Rows are points. A path goes straight from each point to the next, and from the last back to the first. The post is the endless flat space through its rows: a point in 2 columns, a line in 3, a plane in 4, and so on, so that a path can go around it. How many times does the path go around the post? Going back the other way cancels.

Post:
[[ 0.64 -1.51]]
Path, 23 rows:
[[-1.37 -0.97]
 [ 1.09  0.95]
 [-0.90  2.22]
 [-1.63  1.60]
 [ 1.97  1.50]
 [ 3.41 -1.19]
 [ 1.41 -3.71]
 [-0.44 -2.49]
 [-1.09 -0.73]
 [ 2.76  1.32]
 [ 2.01 -1.94]
 [ 1.20 -3.44]
 [-2.78 -3.34]
 [-1.21  0.15]
 [ 1.35  1.22]
 [ 2.08 -1.81]
 [ 2.99 -2.25]
 [ 1.55  2.50]
 [-1.04  1.87]
 [ 0.34  0.88]
 [ 2.98 -1.29]
 [ 1.86 -2.78]
 [-1.60 -4.05]]
Times around: 3

Post:
[[ 0.08  0.65 -1.24  1.59 -0.73 -0.10]
 [-2.72  1.53  3.92  1.81  3.16 -2.12]
 [-0.38  0.73  0.31 -1.45  1.36 -3.52]
 [-0.40 -1.63 -1.15  1.02  0.55  1.32]
 [-0.68 -0.23  0.37 -0.49  1.19  3.01]]
Path, 22 rows:
[[ 1.55  2.04  0.53  0.32  2.87 -4.36]
 [-0.41 -0.51 -2.38  1.79  1.10 -0.12]
 [-3.78  2.14  0.81  1.47  0.55 -0.20]
 [-0.59  0.60  1.62 -3.23  0.58  3.47]
 [-0.24 -0.57  3.43  2.83  1.12 -5.61]
 [ 0.54  0.08  0.56  1.99  0.57  1.48]
 [-1.46 -1.92  2.91  0.33 -0.56  2.52]
 [-0.68 -2.01 -0.29 -3.89  1.38 -3.01]
 [-2.32  0.96 -0.26 -1.23  2.72  1.97]
 [ 0.02  0.33 -0.50  1.36  2.80 -0.29]
 [ 0.26 -0.09  2.25 -1.61  3.52  2.84]
 [ 0.41  1.14 -2.22  2.32  2.23 -1.56]
 [-1.82  1.03 -0.90  0.19  3.92 -1.47]
 [-2.01 -1.17 -2.33  1.31 -1.04 -0.96]
 [ 1.82 -1.89 -2.75 -2.83 -4.43  2.70]
 [ 1.37  1.68 -0.39 -2.13  0.03 -3.78]
 [-0.45 -1.67  0.37 -2.60  1.16  0.12]
 [ 0.63  2.37 -1.74 -1.58 -2.09  0.98]
 [-0.69  1.32 -1.28  0.88  0.39  1.98]
 [ 2.55 -1.36 -5.92 -3.04  0.85  0.70]
 [-0.40 -1.00  0.98  3.25  2.62 -4.48]
 [-1.20  2.45  4.82  3.42  0.24 -0.01]]
Times around: 0

Post, 10 rows:
[[-1.07 -2.70 -0.15 -2.48  0.38  1.41  1.03  2.20 -0.77 -2.41 -1.03]
 [ 1.31 -0.33 -2.02 -3.67 -1.34  1.31 -0.49 -2.21 -0.08  3.68  0.87]
 [-0.39  0.93  0.29  4.07 -0.15  1.30 -1.33  0.16 -1.32 -0.13 -1.30]
 [ 0.46 -0.66  0.77  1.11  1.38  1.76  1.00 -1.54  0.53 -2.96 -2.79]
 [ 0.43  4.02 -0.89  3.78  0.05  2.07 -1.29  1.27  0.38  1.14 -3.56]
 [ 1.85 -0.95 -1.48 -1.56  3.28 -1.87  2.60 -1.25  0.85  1.23 -0.90]
 [-1.90 -2.07 -3.23 -2.41 -1.91  1.14  0.51 -2.89  1.36  2.57  1.39]
 [-0.85  0.15 -2.18 -3.09 -2.13 -1.92 -1.75 -2.29  1.52  3.56  1.24]
 [ 1.35  2.99 -0.12  2.87 -2.43  0.30  1.17 -1.07  0.24 -0.01 -1.79]
 [ 1.25  0.13 -0.94  1.19  0.46  1.93 -0.13  1.20  0.33 -2.67 -0.44]]
Path:
[[-3.71 -1.02 -3.42  1.23 -1.63 -1.07  1.51 -1.40  0.40  0.80 -0.90]
 [ 1.14  2.91 -1.52  2.39  1.26  0.21  2.42 -1.58  2.93  0.33 -5.41]
 [-0.13  0.51  0.00  0.81 -2.17 -1.05  1.81 -0.16  3.47 -0.97 -1.90]
 [-0.89  2.02  2.01  0.21 -0.49  0.63 -0.15 -2.42  0.07  3.84 -2.08]
 [ 2.41  2.34  0.05 -0.90 -1.90  3.35  0.27 -2.73 -0.76 -0.52 -1.13]
 [ 1.29  2.66 -0.79 -1.96 -1.96  2.31 -1.65  0.66 -1.17  1.56 -2.99]
 [ 0.75  0.78 -0.95 -2.27 -0.15  0.58 -0.48 -0.65 -0.90  0.37 -0.28]
 [-0.47 -2.28 -1.36  0.68  0.74  2.87  2.08 -2.91 -2.03 -0.91 -0.48]
 [-0.32 -2.93 -1.44 -1.34 -1.95 -4.27 -1.79 -3.49  0.67  0.25  0.94]
 [ 2.16 -0.62  0.42  0.08 -1.92  2.58 -0.01  0.76 -1.35 -1.59 -0.06]
 [ 3.12  3.31 -1.47  0.44  1.55  2.67  1.13 -1.42  2.32  5.47 -0.97]
 [-0.31  4.53 -1.58 -0.46  2.16  5.29 -0.37  3.12  0.17  2.43 -3.49]
 [ 0.36  0.14  1.09  2.76  0.09  1.08 -0.73 -1.64 -3.97  0.99 -0.42]
 [ 0.27 -4.92 -3.79 -2.13 -0.59  2.11 -4.18  0.24  1.25 -4.71  5.75]
 [-0.38 -1.84 -2.66 -2.37  0.53  2.45  0.34  2.39  0.06  1.81 -0.71]
 [ 4.24 -0.15 -0.84 -1.83  2.23 -2.21  2.20  1.95  1.65  0.04  1.53]
 [-1.73 -1.80  0.35 -1.09  0.54  3.10  0.24  0.66 -2.55 -2.25  1.63]
 [ 4.37  2.99  0.53 -0.17  2.47 -5.19  1.51 -1.25 -1.13  0.19 -1.11]
 [ 1.38 -3.65 -1.14 -5.05 -1.24  1.21 -0.77 -0.46 -0.93 -1.65  1.12]
 [ 2.24 -3.01  0.10 -0.30  1.22  1.63  1.10  0.76 -1.32  0.00 -1.43]
 [ 1.00  2.96  0.67  2.00 -1.92  0.16  2.15  0.72  3.17 -1.56 -2.29]
 [-1.64 -0.85 -1.25 -6.30  0.66  0.21  2.41 -2.09  2.68  1.61 -0.54]
 [ 0.01 -0.74 -3.06  2.85  1.69  3.31 -1.71  0.41 -1.18 -5.24  1.91]
 [ 2.74 -0.34 -3.30  1.51  0.37  1.83  2.94 -3.09 -0.29 -4.27  0.07]
 [ 1.65  0.65 -3.21  2.07 -1.75  1.61  3.59 -1.17  1.55 -3.64 -2.27]
 [-1.99 -0.63 -2.40  3.92 -0.75 -0.97 -1.44  0.83  1.82  1.65 -0.72]
 [ 1.32 -0.40 -3.47  1.26  0.53 -2.12 -1.59 -1.33  1.38  0.13  0.32]]
Times around: 4
